Each row is a point. Examples show where two turns around zero, p and q, send a point. Write where each new point lands after one turn and then the other. Backwards means that the second turn is done in reverse. Each puzzle has new turns, and all numbers are rounded.
(in the rows, 128 means zero)

Turn p:
[171 119] => [ 97 159]
[152 146] => [ 98 126]
[ 61 119] => [189  98]
Turn q:
[ 59 132] => [83 76]
[182 121] => [166 167]
[151 157] => [119 164]
[120 102] => [144 106]
Where do these land?
p, then q backwards: [112 152] => [105 110]
p, then q: [141 171] => [129  83]
p, then q backwards: [132  61] => [195 136]

Turn p:
[125 142  91] => [159 117 150]
[124  49 108] => [ 93  54 124]
[153 158 128] => [132 158 152]
[110 163 186] => [127 183  85]
Turn q:
[ 89 179  99] => [122 143 197]
[144 182 142] => [178 139 155]
[143  99 116] => [111 139  99]
[162  49 125] => [ 96 129  48]
[102 131 158] => [133  91 141]
Where do these land?
p, then q backwards: [180 208 151] => [155 184  52]
p, then q backwards: [125  83 127] => [101  96 145]
q, then p: [109 106  97] => [156 125  96]
p, then q: [ 98 115 137] => [105 152 122]

Turn p:
[143 147 166 138 155 141] => [163  99 124 155 132 142]
[174 109 138 110 137 154] => [122  74 123 123 150 114]
[ 86  81  95 158 137 147] => [102 160 155 101 166 170]
[162 167 114  85  77 157] => [118 124  72 135 140  59]
[110 135 162 114  97 114] => [125 133  89 130  93 140]
[ 87 136 105 133 159  74] => [152 171 172 108  92 137]
[134 121 116 158 133 109] => [115 135 160 143 123 134]
Turn q:
[136 172 141 134 114 164] => [139 155 100 135  83 126]
[151 151 106 162 163 133] => [ 83 164 107 123 134 137]
[159 100 104 137  99 164] => [154 158 143  88 125 162]
[105  98 133  86 156 115] => [130  95 158 166 151 141]
[ 88 103 138 151 108 112] => [128  77 125  99 127 123]
[ 91 142 163 134  92 169] => [160 100 103 123  71 136]
[161 148  87  93 125  86] => [118 168 173 139 149  85]
[134 110 151 127 167  82] => [113 108 115 151 183 115]
Where do these land?
p, then q backwards: [114 141 105 148 119 126] => [155 142 113 116 138 127]
p, then q backwards: [107 106 139 152 104 133] => [133 127 116 143 164 151]
q, then p: [181 152 137 136 106  98] => [159 136 156 136  94  85]
p, then q: [103 127 113 101 106 147] => [107 141 160 151 117 115]
p, then q backwards: [ 89 147 152 149 109 150] => [162 132 152 131 156 162]
p, then q: [133 140 128 108 127  84] => [159 126 136 110 126  94]
q, then p: [168  83 123 102 225 158] => [186 137 141 165 217 170]
